Each wall is flat, endless, passes through zero and stands at right angles to its row. A trip goes straight from one point to another. Which walls does it cross, in order?
(in the rows, 128 means zero)

Walls:
(1): [152  96]
(2): [ 86 155]
(3): [100 138]
(4): [122  82]
Trips:
[205 103] to [113  77] => none
[161 162] to [154 220] => 2, 3
[189 103] to [205  81] => none
[ 65 118] to [126 133] => 4
[105 123] to [197 166] => 4, 3, 2, 1

Walls:
(1): [163 200 182  60 124 101  57 179 107]
(2): [132 137  93 218  84 184 180  74 165]
(3): [170 131 200 147 150 127 216 138 161]
Trips:
[108  79 180 124 149 128  99 129 137] to [186 161 116 137 135  13 111 134 189] => none
[220 136 114 135 150  95 141 136 127] to [ 83 132  94  89 167 157 155 136  99] => 1, 3
[220 129 175 176  99 124 203 171 197] to [137 111 116  58 146 191 166 138 168] => 2
[103 110  51  77  89 157 123 128 123] to [108 167 238 161 140 129 152 158 107] => 2, 1, 3
[163 106 148 129 159  81  82 175 173] to [189 172 177 160 155 198  74 126 106] => 2

Walls:
(1): [  7 100 147 137  93 139  96 198 182 191 111 148 127 166  93  76 146  83
 185 118 154 117  95 155]
(2): [ 73 141 120 132 120 164 158 151 119 126 190  74 126 163  92 172  87 118
 127 107  61 104 119 160]
(3): [133 191 206 125 187  72  75 115 173  88  97 146  98 165 161 104 184 152
 119 127 132 155  69  96]
Trips:
[145 164  95  87  97 144 164 137  97  76 139 172 143 177 118 133 116  72
 106 182 132  85 169 178] to [131 178 224 151 143  88 121 135 158 116 145 122 123 132 122 121 135 144
 125 171 133  61 132 132] => 3, 1, 2
[117  71 185  76 196  69 118 153 154 204 107 130 116 107 109 122 151 119
  79  83 162  80 117  86] to [164 154 126 115 117 149  98 171 147 138 185 145 122 136  58 137 100  83
 115 176  92 123 126 104] => 2, 3
[125 110 118 160 103  83  95  94  94 158 151 120 126 135 131  74 131 104
  63 117 121 160 123 171] to [ 99 132 141  95 133 132 189 112 151 160 123 116 150 160 211 106 199 166
 155 106 158  86 149 122] => 3
[ 54 197  95 116 153 109 128 147 165 147 187  99 206 115 197 100 112 177
 122 102 124 128 134  96] to [121 119  76 112 126 153  96 125 135 110 104  94 125  98 145 112 120 146
 141  82 104  93  97  94] => 3, 1
[124 112 172 160  96 141 105 122 117 113  89 105 137 141 152  93 106 120
 135  68 129 118 178  76] to [155 156 141 138 114 147  76 100 136 119 111 132 110 137 111  87 137 132
 134 157  94 122  78 134] => none
[119 142 111 125 135 105 150  99  96 180 171 140 142 101 147 158 118  79
 100 118 118 102 130 134] to [129 179 144 139 174 129 136 120 100 139 110 128 110 173 101 193 107 115
  89 184 101  97 166  98] => 3
[115  97 101 149 179 171  89 123  96 158  96 140 171 107 110 144 170 124
  71 140  93 144 121 140] to [ 66 125 117 101 160 180 151 115 136 106 120 142 181 149  80 110 142 175
  83 139 118 148 123 145] => 2, 1

Walls:
(1): [156 147  88  86  97 102 114 146 120 145 160 118  87 139  66  73 130 117
 107 160 102 134  89 142 105 136 195  99 181 141 168 129 165 166 190 116
 113 124  93 184 140  79 176 108 110  67 116 139]
(2): [ 77 143 206  67  97 132  98  96 227 123  83 124 139 111  78 150 130  90
 149 101 132 140 103  91 135  98 116  36 167  95  58 138 105 123 179  75
 131 127 111 121  88 123 115 133  87 196 147  99]
(3): [189  92 100 108 175 108 115 132 121 125 139 164 170 106 140 145 183 104
  85 246 183 127 149 118 141 229 138 187  97 165 118  99 137 129  94 158
 196 149  43  99 134 166 160 156 117 132  97  99]
(4): [199  60 111 120 180 153  64 105 150  81 163 107  88 114 117 166 132 148
 171 178  96 160 104 106 156 149 116 139  62 142 174 107 160  90  60 172
 151 215 116 119  98 119 104 127  87 127 172 104]
Trips:
[146  57 123 141 175 129 183 143 185  77 202 150 130 128 136  87 102 135
 107  98 163 132 156 166 112 134 117 159 157 119  98 155 118 106 115 182
 143 144  94 122 129 140 136  76 169 150 130 152] to [ 82 103  72  72 161 102 153 163 156  62  93  86 171 134  97 137 126  58
 140 149 100 127 152 109  97  64 156  94 115 122 149 137  80 148 102  99
  97 110  52 113 157  83 159 111 133 105  85 148] => 4, 1, 2, 3
[125 149  33 158 118  89 104 158 111 135 105 181 133  67  57 149  90 152
 134 157 210 131 135  85 106 122 183 128 122 114  98 161  96  93 207  92
 115 183 149 135 124 155 117 149 156   7 115 144] to [ 74  78  92 163 170  86 188 108 146 160  95 159 150 106 114 136 111 129
 111 140 120  73 203 158 116 168  97 163 166 144 116  89 145 177  60 170
 109 103  83 113 155 161 163 127  55 137  93 144] => 1
[138 110 109 117 183 119 155 153 121 124  96 166  96 114 138 113 121 147
 141 149 157 163 140 117 163 155  84  81  91 109 113  94 111 128 104 183
 130 142 172 114 179 123 166  73 136  99 106 135] to [120  71  56 147 103  77 133 153 136 115 163  70 176 130 103 170 145 146
 130 107 102 160 163 141 192 169 153 131 119 111 143 134 142 125  61 119
 119 141 158 141 115 122 174 123 153 135 126  63] => none
[145 117 116 115 133 153 108 103 157 140  68 135 109 112  87 127 186 144
 128 124 114 102 139  94 111 105 118 130 115 152 143 114 111 137 141 165
 173 102 112 189  75 101  83 167 124 112 165 125] to [147  94 110  90 128  84 107 166  61 116  91 151 115  84 105 142 194  88
  83 123 123 107  88 129 152 129 162 139 100 155 124 104 129 153 107 119
 125 134 101 135 141 152  93 111 110 115 160 117] => 2
[144 152 188 107 116 101 111 141  96  99 187 123 112 153 169 120 101 159
  87  97 159 114  78  84  99  70 134 112 135 149 116 168 104 122 136 111
 119 199 121 135  94 125 148 175 124 125  98 172] to [ 63 121 118 132 118 131 116 122 129 117 130 117 120 131  95  89 148 125
 127  73  79 103 120 153 134 136  94 115 112 161 122 152  88 172 116  94
  95 171 105 156  61 111 115 123 134  90  93 153] => none
[176 141 142 144 157 144 192 129 171 138 131 167 122 143  62  93  45  95
  78 157 106 136  88 173 157 100  84 116  92  92 142 169 155  95  96 165
 190 121 162 153 146 142 151  66  55 153 178 141] to [147 100  93 155  54 143  86  92 144  80 113  83 150 145 125 155 190  56
  98 140 117 117 186  82  89 108 168 137 160 142 107 113 105 134 132 109
 155  94 117 121 118  52 132 113 111 106 188  87] => 3

Walls:
(1): [118 145 157  74 174  82 147 162 142 118  52  92 140 103 147 109 144  91
 106 152  94 142 160 152 125 168 184 115 131 122 113 107 144 169  90 179
 160 136 134 123 117 142 139 149 103 120 119 165]
(2): [152  89  84  97 192 108 152 167  65  94 228 172 109 132 170 166 115 149
 174  59 109  94  74  85 160 127 176  66 142 105 162 104 165 135 162 121
 121  70 156 109 126 177 146  95  81 176  68 136]
(3): [203  85 132 156  99 109  96 161 181 106 106 112 105 108 113  93 128 159
 176 113 122 181 143 151 122 194 130 105 128 116 125 170 156 101 169 115
 162 177 162 159 127 197 116 183 103 152 133 165]
(4): [153 153  89  80 166  99 155 113 138 102 162  98 125 155 191  71  72  78
 146 158 167  89  48 149  93  92 107 149 133 125  99 114 127 106 112 120
  98 160 145 141 142 133 135 117 104 101 124  91]
(5): [ 64 105  91 133 209 131 144 118 125 133 104 126 134 105 128 109 102  99
  75 110 118 100 103 114 182  90 147 115  96 147 125 173 151  87 197 169
 111  84  90 152  92 151 154 129 139 108 172 151]
(6): [135  87  63  43 185 100 107 129 146 149 136  65 125  94 141 123 145 164
 129 185  93  84  85  83 129 114 154  99 148 126  85 151 168 183 115 109
 132 129 173  97 143 160  97  60 131 137 177 109]
(7): [175 103 179 176 119 153 125 122 128 111 184 158 185 153 112 154 140  92
 194 188 101 111 122 115 104 145 166 186 118  65 168 137 155  87 170 137
 106 113 109  75 141 135 148 132 142 150  57 146]
(8): [171  87 148 109 109 150 196  70 112 167 143 139 145 113  77  89 183 165
 152 189 179  58 161 147  95 120 142 149 139 137 100 154 158 115 105 108
  98 175 127 149 131 119  94 141 155 143 123 115]
Trips:
[120 209  91 167 114 145  98  99  94 112 160 153  53 117 150 115  78 105
  89 169 119  89 159 142 131 140 111  90  93  81 131 126 138 104  75 148
 180 164 166 113 111 134 104  99 166 148 103 174] to [136  80 161 156 179 148 135 171 141 126 166 124 180  83  93 110  73 103
 155 160 129 165 131  94 115 146  99 202 119 113 143 118 147  44 148 124
 120 152  87 171 110 165  92 141 161  86 135 148] => 7, 3, 5, 8
[123 170 128 121 170 108 130 142  96 107 177 146 191 159 150 127 138 134
 134 129 148 105 137 137  53  89  94 140  94  75 178 151 117  48 108 139
  93 109 126 164  77 124 128 115  87  75  92 191] to [165 125 126 130 120 136  90 135 148 125 177 140 111 158 107  54 187  90
 164  75 159  94 133 157  54 111 130 127 126 144 164 178 190 142 153 111
 163  90 127 147 104  73 122  50  69  89 179 100] => 5, 3, 6
[ 89 144 100 112 183 110 110 184 102 145  69 175 147 109 140 151  90 120
 158 167 105 133 116 172 152 131 119 124 104 181 110 136 160 144 139 171
 101 146 130 168  91 106 163 108 120 157 180  46] to [ 67  77 179 158 153 117 178 100 166 141 111 130 131 116 196 131 146 115
  85 127 126 108 183  92 100 147 188 118 112 204 213 114 168  88 177 102
 142 117 124 101 132 132  90 129 127 128 110 184] => 4, 2, 6, 7, 8
[176 127 123 120  99  86 121 120 117 145 132 152  92 101 100 152 147 130
 117  91  83 104 167 147  85 136 131 149 117 150 157  97 191 141 133  93
 114 167  93 132 181 197 120 139 134 184 125 148] to [106 107 176  76 113  57 128 135 147 108 150 178  85  63  82 138 133 106
 155 151  89  76 152 129 126 112 115 114 165 156 142 143 184  49 129 174
 137 134 105  93 102  78 117  63 160 185 113 150] => 5, 3
